Rows are points. Each copy is the shape, with its points in the same order, stretched, turned, moved and blurred by noise. Some copies are also mirrored. Which?
In the rows, 128 means zero.

Shape (7 x 3):
[[ 87 117 101]
 [123 162 138]
 [133 189 107]
 [152 192 135]
 [104 130 137]
 [144 140 156]
 [138 130 103]]
Copy 1:
[[117 154  93]
 [ 96 124 154]
 [ 81 145 176]
 [ 89 128 194]
 [113 126 118]
 [128 118 153]
 [137 164 135]]
Copy 1 is: only turned
Copy 2:
[[ 90  90 157]
 [148 162 155]
 [174 133 172]
 [187 176 160]
 [113 137 150]
 [143 180 132]
 [135 115 133]]
Copy 2 is: mirrored
Copy 3, 7 rows:
[[113  80  96]
 [112 133 129]
 [129 112 163]
 [126 153 168]
 [107 124 110]
 [133 166 125]
 [153 111 134]]
Copy 3 is: mirrored

Shape, 7 rows:
[[144 132 108 142]
 [151 112 135 106]
 [ 97 130 125 197]
 [132 115 130 161]
 [172  99 149  78]
 [165 147 160 119]
 [105 133 124 139]]
Copy 1, 7 rows:
[[163 146 140 148]
 [117 168 161 126]
 [193  58 123 154]
 [164 112 157 137]
 [ 88 187 188 116]
 [ 93 149 175 179]
 [142 115 111 143]]
Copy 1 is: only turned
Copy 2 (7 x 4):
[[118 135 141 116]
 [112 119 174 133]
 [146 145  88 156]
 [139 147 127 145]
 [106 115 208 127]
 [ 99 153 171 136]
 [112 120 123 133]]
Copy 2 is: only turned
Copy 3 (7 x 4):
[[131 100 117 137]
 [128 125 132  96]
 [112 147  68 180]
 [113 130 108 150]
 [132 127 165  75]
 [172 137 148 128]
 [128 133  84 118]]
Copy 3 is: only turned
Copy 4 (7 x 4):
[[116 133  97 127]
 [101 117 139 162]
 [153 133 106  64]
 [129 117 114 111]
 [ 91 107 143 200]
 [133 134 122 171]
 [120 146 129 109]]
Copy 4 is: mirrored

Shape (11 x 6):
[[130 133 142 154  94 148]
 [127 152 137 135 117  79]
 [ 92 153  98 100 159 106]
 [133 131 136 164  92 177]
 [128 147 127  91 135  58]
 [129  99 150 147 129 133]
 [132 173  96 127 151 116]
 [108  90 143 171 145 113]
 [167  99 144 125 173 100]
 [141 139  95 132 108 142]
 [129 112 172 120 173 115]]
Copy 1 (11 x 6):
[[161 144 137 143 109 119]
 [139 141 158 103 137 155]
 [ 91 154 122  84 141 130]
 [161 152 129 154  95 113]
 [116 129 157  90 174 156]
 [130 127 173 153 108 110]
 [100 163 121 115 129 168]
 [120 119 182 134  78 113]
 [ 90 113 198 170 134 151]
 [136 129 105 135 122 149]
 [ 94 150 205 148 134 110]]
Copy 1 is: mirrored
Copy 2 (11 x 6):
[[148  74 141 147 158 135]
 [ 84 114 112 124 144 108]
 [102 162 128 140  81 101]
 [178  72 143 170 158 143]
 [ 50 141 119  90 118 115]
 [173 102 124  99 143 119]
 [ 91 161 104 168 123 121]
 [168  95  86  98 140  80]
 [141 164  88  66 151 146]
 [126 116 116 163 120 159]
 [152 156 130  77 155 104]]
Copy 2 is: mirrored
Copy 3:
[[142 159 148 160 140 101]
 [ 98 110 123 130 109  97]
 [105 105  72  74 120  96]
 [157 173 154 173 158 102]
 [ 79  91 100  93  87 122]
 [157 127 134 147 130 125]
 [ 94 120  83 125 148 100]
 [168 110 113 152 118  98]
 [129  96 111 141 120 161]
 [123 164 100 143 140 109]
 [136  85 136 115 131 151]]
Copy 3 is: mirrored

Shape:
[[194 156 156 139 110 131 112 132]
 [134  95 147 119 114 137 107 147]
 [154 155 130 101 115  95 137  86]
 [163 155 149 138 113 130 110 135]
 [131 155 175 216 132 110 183 157]
 [169 144 130 108 120  95 130 159]
 [150  97 177  98 153 140 137 143]
 [104 134 140 129 150 122 156 111]
 [118 129 166 137 160 122 130 169]
 [120 124 168 110 137  67 196 145]
 [112 138  97 135 137 140 153 114]
 [107 132 114 143 129 128 114 102]
 [113 123 146 102 107 136 132 160]
 [125  65 151 106 121 140 115 165]]
Copy 1, 14 rows:
[[116  58 136  82 106 119 145 108]
 [121  86 150 137 159 110 140 143]
 [142 105  96  73 119 135 115 155]
 [125  85 135 107 102 110 142 122]
 [ 73 205 153 104 122  66 145  82]
 [135  95 111 112 129 109 172 121]
 [127 103 184  96 178 124 169 149]
 [123 181 145 118 141 122 130 160]
 [135 162 172 144 149  90 167 139]
 [123 191 128  84 185  77 171 142]
 [111 176 125 145 115 146 119 153]
 [134 139 126 142 113 134  95 155]
 [115 122 142 142 140  90 169 165]
 [115  91 168 153 193 105 158 151]]
Copy 1 is: only turned
Copy 2 (14 x 8):
[[130 148 122  50 131 198 103 100]
 [129 137 143 119 120 149  91 136]
 [ 99 121 142  74 141 136 113  77]
 [126 140 111  84 127 194 116 100]
 [184 171 125 147 153 187 160  54]
 [120 127 158  77 116 167 130 113]
 [161 112 161 100 165 139  74 138]
 [144 117 129 140 147 120 132  97]
 [172 106 135 147 136 173 129 122]
 [143 118 201 132 173 125 125  86]
 [127 135 112 123 116 103 149 107]
 [124 129 102 140 108 132 131 102]
 [116 134 140 124 138 156 120 141]
 [142 130 163 132 128 129  77 159]]
Copy 2 is: mirrored
Copy 3, 14 rows:
[[100 106 138 154 179 180  99 114]
 [ 94 119 137 130 105 143 134 147]
 [ 99 161 106 114 166 147 145  99]
 [106 101 135 154 170 163 120 120]
 [153  88 192 173 157 118 113  62]
 [ 93 106 122  99 158 130 113 113]
 [112 131 171  72  97 156 143 132]
 [149 139 142 116 123 127 170 115]
 [123  84 170 114 121 129 154 120]
 [104 150 173  60 117  85 153  77]
 [164 142 113 137 136 118 152 133]
 [141 123 104 160 132 142 165 124]
 [ 97 136 151 111 128 115 149 160]
 [ 94 120 151  98  69 132 137 158]]
Copy 3 is: only turned

Shape (12 x 9):
[[134 153  85 128 128 130 153 161 108]
 [147  98 140 120 127 141 104 185 101]
 [168 112 159  84 143 158 129 160 142]
 [153 134 126 122 148 108 100 161 119]
 [139 107 157 122 149 105 173 124 145]
 [ 70  79  79 100 141 173 100  90 136]
 [183 114 158 133 122 101 166 122 149]
 [112 113 141 173 143 161  96 104 129]
 [144 128 166 106 159 151 143 133 108]
 [181 121 118 123 131 105 109 168 153]
 [170 141 106 107 102  96 103 127 123]
 [ 82 147  97 125 101 114 138 172 142]]
Copy 1 (12 x 9):
[[146 110 102 152 140 138 118 115 117]
 [147 136 105  85 154 153  99 154  99]
 [109 115  95 100 175 110 109 127 108]
 [132 119  73 100 136 140 114 130 138]
 [120 164 121 129 146 100 108 116 158]
 [ 47  81 123 181 125 141 104 172  99]
 [143 137 133  96 130  87 102 125 156]
 [127 110 142 149 131 164 125 182 182]
 [116 123 108 130 178 155  99 128 151]
 [139 112  73  83 127  95 117 135 114]
 [118  72  99  76  92 125  97 117 124]
 [129 161 118 161 117 109 161 105  92]]
Copy 1 is: only turned
Copy 2:
[[ 96 180 100 114 101 127 105 133 146]
 [177 128  89  81 119 145 108  91 171]
 [149 141 116  77 174 156 129 105 203]
 [162 160  91 124 148 139 113 118 142]
 [ 96 118 153 124 146 135 164 101 151]
 [135  71  40 127 104 122 153 192 156]
 [ 93 126 173 109 160 167 149  79 137]
 [179  88 119 153 109 162 136 161 117]
 [150 138 138  81 145 136 135 128 153]
 [135 150  97 132 160 163 119  91 167]
 [115 149  97 113 175 149 104 115 110]
 [ 93 134  89 154 115  83  82 113 161]]
Copy 2 is: only turned
Copy 3 (12 x 9):
[[167 139 125 137 101 153 137 104 138]
 [120 148 157 149 104 173 137 183 127]
 [111 106 144 163  99 113 162 181 126]
 [122 157 113 157 107 137 114 165 133]
 [ 97  88 124 146 110 129 125 126 101]
 [ 63 132 129 139 152 171 178 114 207]
 [115  76 114 124  84 111 105 150 108]
 [102 123 124 125 183 161 122 168 162]
 [114 119 127 141 137 129 163 160 100]
 [127 126 116 162  73 124 102 170 149]
 [118 151 103 110  76 109 108 148 155]
 [134 158 179 150 116 148 113  88 158]]
Copy 3 is: only turned

Shape:
[[129  94 138 142 106 115 139 122 144  72 135]
 [ 95 140 138 102 165  99 150 148 161 114  67]
 [ 94 142 100  97 194 119 121  89  97 127  92]
 [151 126 148 126  87 171 143 108 101 109 143]
 [162  86 113 117 126 156 124 134 125  89 142]
 [178 114 115 122 121 126 110  89 111 104 119]
 [120 156  75 115 157 126  98  97 120 162 123]
 [131 129 115 132 142 119 101 113 113 131 131]
 [127 114 136 100 118 126 112 124 147  91 126]
 [145  86 160 126 129 134 121 120 124 127 122]
 [168 102 112 121 122 129 139 144 122 111 132]
 [145  82 107 104  95 150 115 112 135 111 119]
 [108 122  78 118 159 112  96  98 105 160  84]
 [118 105 115 108 123 118 132 117  92 124 145]
 [148  73 132 139 115 145 171 106 162  95 146]
 [101 111 152  70 192  92 126 143 205 109  99]
 [103 136 148  69 160  68 163 119 159 124  96]]
Copy 1:
[[136 177 136 108 151 180 141 124 179 127  87]
 [183  90 115 173 154 125 163 117 101 150  82]
 [200  81 146 146 114  89  70 149  88 140 124]
 [ 87 137 141 130 152 176 106 149 166 122 144]
 [140 172 140 116 148 153 123 139 179  78 126]
 [140 146 158 126  89 145 123 156 185 105 131]
 [164 110 132 122  76  53  97 135 115 152 154]
 [152 140 129 116  92 109 108 140 126 130 120]
 [158 165 145 151 140 148 143 129 152 121 123]
 [118 130 167 133 118 152 121 134 143  96  87]
 [133 150 115 113 135 150 137 126 171  89 121]
 [121 165 160 147 132 123 118 136 196 107 117]
 [166 106 141 141  75  48  82 145 125 149  97]
 [141 138 118 119 129 138  75 118 143 122 111]
 [106 141 168  85 173 180 135 101 194  99 104]
 [221 113 156 167 144 128 172  83  92 109 103]
 [193  73 126 167 131 153 151  79 106 139 107]]
Copy 1 is: mirrored
Copy 2 (17 x 11):
[[ 97 149 129 148 150  98 123 134 107 106 125]
 [ 88 141 121 142 117 137  98 191 152 145  79]
 [ 84 121 111 109 137 147  81 122 190 129  86]
 [129 117 128 140 113  83 121  94 142 125 147]
 [116 148 136 145 147  99 122  90 116 135 124]
 [ 99 156 112 135 119 132 112  86 140 111 145]
 [117 129 116  97 134 168 101 116 176 127 135]
 [129 129 129 119 130 135 110 106 145 111 116]
 [116 168 134 137 138 110 106 132 137 118 127]
 [135 145 122 132 118  93 135 121 135 115  96]
 [105 144 134 153 128 123 129 111 129 130 138]
 [118 172 116 151 156 104 129 110 141 136 130]
 [107 136  89 108 146 161 111 118 189 133 102]
 [100 122 138 134 139 117 131 111 165 105 127]
 [ 94 147 114 130 150  75 151 123  96 139 116]
 [ 82 182 144 106 131 114  95 177 136 141  65]
 [ 53 153 136 124 108 123 113 186 170 126 100]]
Copy 2 is: only turned
Copy 3, 17 rows:
[[109 114 146 119  78 140 141  86  76 115 106]
 [ 80 119 123  69 161 125 100 137  81 152 158]
 [ 99 180 124  58 191  67 111  71  86 127 162]
 [136 128 150 163 129 174 140  99 104  87 109]
 [149 169 156 118  83 132 153 118  78 101 108]
 [172 151 148 124 121 119 145  68  83 125 145]
 [140 170 126 109 160  85 124  88 149 126 186]
 [128 158 142 122 133 100 131  85 126 133 139]
 [122 155 141 109 106 147 109  89  86 125 123]
 [149 144 147 106 127 126 115 109  93 120  88]
 [150 145 137 137  97 134 167 132  89 122 130]
 [172 155 127  90  99 154 141  93 102 104 118]
 [145 167 108  54 169  81 138  76 143 140 165]
 [121 159 114 124 119 118 154  82 101 113 113]
 [138 105 146 111  77 130 127 124  63  75 103]
 [ 97 164 137  51 130  99  42 141  49 149 138]
 [ 92 123  95  98 156 115  79 111  47 149 158]]
Copy 3 is: only turned

Shape:
[[138 141 104 155 132  99 124 136 128 146 147 139]
 [134 130 116 147 146 119 146 135 113 146 155  99]
 [139 102 111 155 139 119 126 130 136 110 163 107]
 [109 115 115 141 118 106 132 139 140  96  93 140]
 [122 127 128 123 147 122 155 133 119 119 106 144]
 [134  99 107 156 112 114 129 114 136 150 111 121]
 [121 113 124 153 170  97 125 124 144 144 122 139]
 [ 81 120 154 146 113 132 116 123 129 133 145 125]
 [154 133 105 124 119 117 131 129 149 150 166 121]
 [145 135 110  33 150 111 153 134 134 149 132 126]
 [148 131 114 126 120 112 115 122 121 148 149 109]
 [ 11  98 107 154 110 111 125 104 134 145 154 144]
 [104 130 131 152 120 127 160 134 122 145 163 121]
 [ 99 130 139 106 125  93 145  67 122  92 147 140]
 [155 134 115 114 130 201 149 132  98 106 166 136]
 [156 106 116 104 132  94 136 140 109 152 162 140]
 [132 115 127 137 109 131 145 127 148 148 156 132]]
Copy 1:
[[125 169 135 135 168  88 126  99 137 115 141 148]
 [100 156 124 122 165  80 113 159 138 137 161 121]
 [128 154 178 116 156  99 124 152 158 131 159 141]
 [151  98 151 145 147 108 175  82 165 131 137 132]
 [135 109 113 171 141 109 141 123 158 118 141 140]
 [116 148 134 104 148 116 118  91 159 167 133 143]
 [117 126 148 134 131 103 113  96 152 118 177 137]
 [120 105 142  86 130 134 149 125 123  99 121 140]
 [151 170 135 116 179 107  99 131 122 127 135 162]
 [217 126  64 167 163 107  76 131 134 116 128 116]
 [143 177 128 107 160  99 104 133 130 135 129 118]
 [ 89  44 148  84 168 141 112  73 165  76 102 143]
 [ 97 136 119 107 174 108 127 151 128 101 138 155]
 [154 126 135 134 170 176 124 129 181  72 119 101]
 [132 153 154 181 147 121 123 201 107 149  71 181]
 [167 173  95 123 157  87  96 130 170 119 130 162]
 [143 145 130 100 162 133 115 128 125 127 129 186]]
Copy 1 is: only turned
Copy 2:
[[147 123 126 106 130 143  94 125 129 135 164 125]
 [146 109 117 129 148 141  97 119 105 167 162 129]
 [139 141 128 139 137 118 103 134 109 157 167 114]
 [142 131 135 153 105 134 138 127 162 127 139 123]
 [128 111 142 142 120 149 120 125 145 132 124 141]
 [137 128  94 125 121 131 118 137 140 161 155 125]
 [150 140 129 123 107 132  82 113 127 146 128 129]
 [161 123 100 163 118 122 130 135 104 104 124 116]
 [153 123 127 103 145 127 114 147 115 142 161 143]
 [146 109 166 101 128 153 156 136 111 130 121 200]
 [145 124 118 107 141 137 129 135 107 143 155 131]
 [185 150  68 190  98 140 115 130 105  95 143 153]
 [159  99 107 154 140 141  99 137 113 139 152 129]
 [159 164 142 161 134 167 131 152 126 114 110 124]
 [ 80 100 133 136 175 121 137 156 110 107 151 146]
 [136 118 147 100 113 156 117 150 104 141 160 146]
 [151 113 114 131 132 123 112 158 121 134 146 134]]
Copy 2 is: only turned
Copy 3:
[[109 130 123 132 123 173 123 132 104 147 139 124]
 [124 112 101 131 123 149 136 135 131 138 117 144]
 [117 127 101 129 147 145 108 130 138 120 139 142]
 [143 144 124 128 150 126 132 139 143 144 168  89]
 [143 113 125 131 144 119 132 141 130 147 133  90]
 [146 126 129 133 137 155 107 136 147 153 157 134]
 [144 138 120 131 155 159 118 105 114 140 128 112]
 [142 113 128 128 112 115 149 112 118 113 166 139]
 [106 121 140 122 110 165 103 145 130 128 121 142]
 [115 122 173 109 136 108 127 169 146 142  76 107]
 [114 129 131 141 120 143 122 145 127 138 127 149]
 [125 105 152  80 136 129 172  84 126 137 196 140]
 [130  88 117 115 108 145 148 130 126 124 144 137]
 [114 109 161 155 154 118 155 117 144 121 150 110]
 [ 99  75 115 140 107  90  93 160 127 146 128 124]
 [113 113 141 120 144 146 123 163 107 125 125 146]
 [131  99 138 116 109 153 108 136 132 119 142 138]]
Copy 3 is: only turned
Copy 4:
[[131  74 132 138 136 106 116 126 131 149 121 152]
 [149  95 138 137 173 122  99 121 125 156 152 122]
 [137 105 173 148 140 128 101 138 144 150 165 125]
 [ 88 128 163 127 126 127 150 125 175 111 126 140]
 [114 112 146 114 136 142 131 124 131 105 125 131]
 [124  89 149 120  99 114 143 140 185 123 146 130]
 [133  63 155 158 137 129 140 139 136 104 148 141]
 [113 103 138 114 165 137 137 173 138 148 151 155]
 [140  97 148 130 121  91 111 139 107 155 144 137]
 [131 143 136 113 101  90 129 102  56  82 147 142]
 [139  99 129 135 112 105 122 120 122 147 156 133]
 [110  94 142 108 171  88  99 249 180 118 141 209]
 [132  85 151  97 185 114 101 168 137 164 135 140]
 [ 79 120 130 140  91 118  93 173  84  94 147 138]
 [153 154 168  88 123 181  55 151 111 170 119 129]
 [136  76 129  99 110  99 100 112  97 132 159 169]
 [129  92 167 105 136 108 127 163 127 154 144 134]]
Copy 4 is: only turned

Shape (15 x 12):
[[100 147 104  91 132 108 135 151 110 162 108 116]
 [156 139 152 101 113 110 110  90 149 152 119 151]
 [133 120 149 136  96 127 155 129 126 105 110 112]
 [138 107 161 151 107 142 114  96 115  94  99  99]
 [111 146 171 154 139 107 100 137 142 133 101 124]
 [110 134 106 158 132 140 160 141 121 126 126 102]
 [107 151 134 113 151 126 110 147 172 102 158 130]
 [148 100 104 117  99 121 106 100 159 160 152 105]
 [153 105 136 115 153 149 113 137 169 147 126  98]
 [116 107 129 118 147 159 132 149 134 159 154  87]
 [152 141 127 109 154  99 118 141 121 163 157 124]
 [152 155 113 156 118 158  97 122 141 158 165  94]
 [150  94 163  91 106 115 145  85 150 142 116  81]
 [ 90 112 104  94 127 119 158 111 113 170 142 131]
 [122 153 107 155 151 137 148  85 111 106 106 103]]
Copy 1 (15 x 12):
[[163 118 129 122  85 134 111 159 138 113 173  90]
 [117 125 149 183 150  92 124 139 114 157 167 107]
 [129 138 163 119 104 120 150 110 162 123 144 123]
 [108 118 124 134 134  79 137 103 148 100 165 147]
 [133  96 140 115 117  92 118  93  70 128 179 139]
 [170 127 130  94 125 155 132 120 146 104 118 132]
 [ 73 131 122  74 152 133 114 135  84 147 139  97]
 [151 161  76 142 172  77 143 183 135 166 154  91]
 [124 115  78 117 156 137 188 148 126 159 176  84]
 [146 129  89  76 160 158 162 115 139 146 180  77]
 [143  98 112 123 118 143 106 146 130 178 164 114]
 [172 102  86 101 194  81 120 115 125 164 116  90]
 [121 132 138 136 152  91 186 167 177 147 228  82]
 [157 170 124 135 138 160 112 165 150 111 174  95]
 [136 101 132 120 153 127 117 141 143  71 125 166]]
Copy 1 is: mirrored
Copy 2:
[[169 201 112 122 160 136 142 147 102 158 136 164]
 [ 68 153 161  87 168  95 150 131 109 146 127 125]
 [ 92 130 119 152 122 134  94 102 126  93 142 159]
 [ 73 129 121 143 125 101  80  97 178 116 119 147]
 [118 176 185 157 165 111 144 122 141 123 135 101]
 [171 141  92 152 112 131 100 107 140  92 140 125]
 [158 138 162 135 159 143 154 214 135  75 145 101]
 [115 159 139  68 118  91 119 127 141 109 130 166]
 [115 160 138 113 172 104 158 126 177  85 117 149]
 [156 163  99 108 123 115 152 131 195  86 141 138]
 [138 179 144  54 163 158 156 132 114 124 163  98]
 [129 186 124  92  89 108 135 121 159  69 111  70]
 [ 50 156 120  84 181  85 109 105 163  98 161 196]
 [174 146  90  91 137 103 134 138 127 151 150 161]
 [162 107  87 132 155 116  71 131 134 104 123 102]]
Copy 2 is: mirrored
Copy 3:
[[127  95 149 138 113 110 128 162  69 134 124  91]
 [138 163 158 110  92 158 182 154 140 103 131 133]
 [131 140  83 116 135 149 112 137 126 158 122 132]
 [157 132  88 107 134 161 128 134 145 158 127 189]
 [156 130 113 147 125 114 172 128  92 137 103 166]
 [109 103 104 133 153  80 106 111 114 181 130 122]
 [ 92 134 155 183 141 114 166 140 130 145  85 157]
 [135 116 143 132  90 106 184 178 187 106 118 127]
 [157 117 149 135 164 113 165 151 164 127 113 137]
 [116  87 117 135 170  68 118 147 145 116 123 125]
 [130 120 178 148 117  90 121 135 119 100 136  99]
 [112  96 150 123 116  38 146 127 155 124  96 169]
 [132 168 105  90 131 141 151 209 174 120 146 132]
 [ 93 109 120 121 122 112 134 166 116 121 168  80]
 [104 145 143 107 150 104 117 117 112 205 159 162]]
Copy 3 is: only turned
Copy 4, 15 rows:
[[116 156 121 121 168 140 121 178 106 155 153 183]
 [157 187 105 125 123  75 123 129 105 101 117 113]
 [140 151 125 121  97 150 150 162 150 132 143 109]
 [135 123  91 141  97 138 167 120 170  90 121  95]
 [156 148  84 128 148 139 163  83 139 174 133 106]
 [108 118 136 112 136 163 108 143 153 153 137 118]
 [125 127 145 115 129 146 132  75  63 167 154 112]
 [ 85 141 137  71 127  87 127 134 104  85 124 110]
 [106 126  83  86 109 124  98 115  83 101 170 109]
 [ 99 108 126  86 128 146  89 122 117 105 173 159]
 [131 140 122 110 118  72 101 126 100 166 158 156]
 [ 93 126 124  87 106 115  90  78 126 133  81 115]
 [117 185 115 116 105  99 133 164 124  54 197 118]
 [119 142 163 113 177 115  99 178 128  94 159 173]
 [117 131 116 167 139 135 104 124 158 124 119  95]]
Copy 4 is: only turned
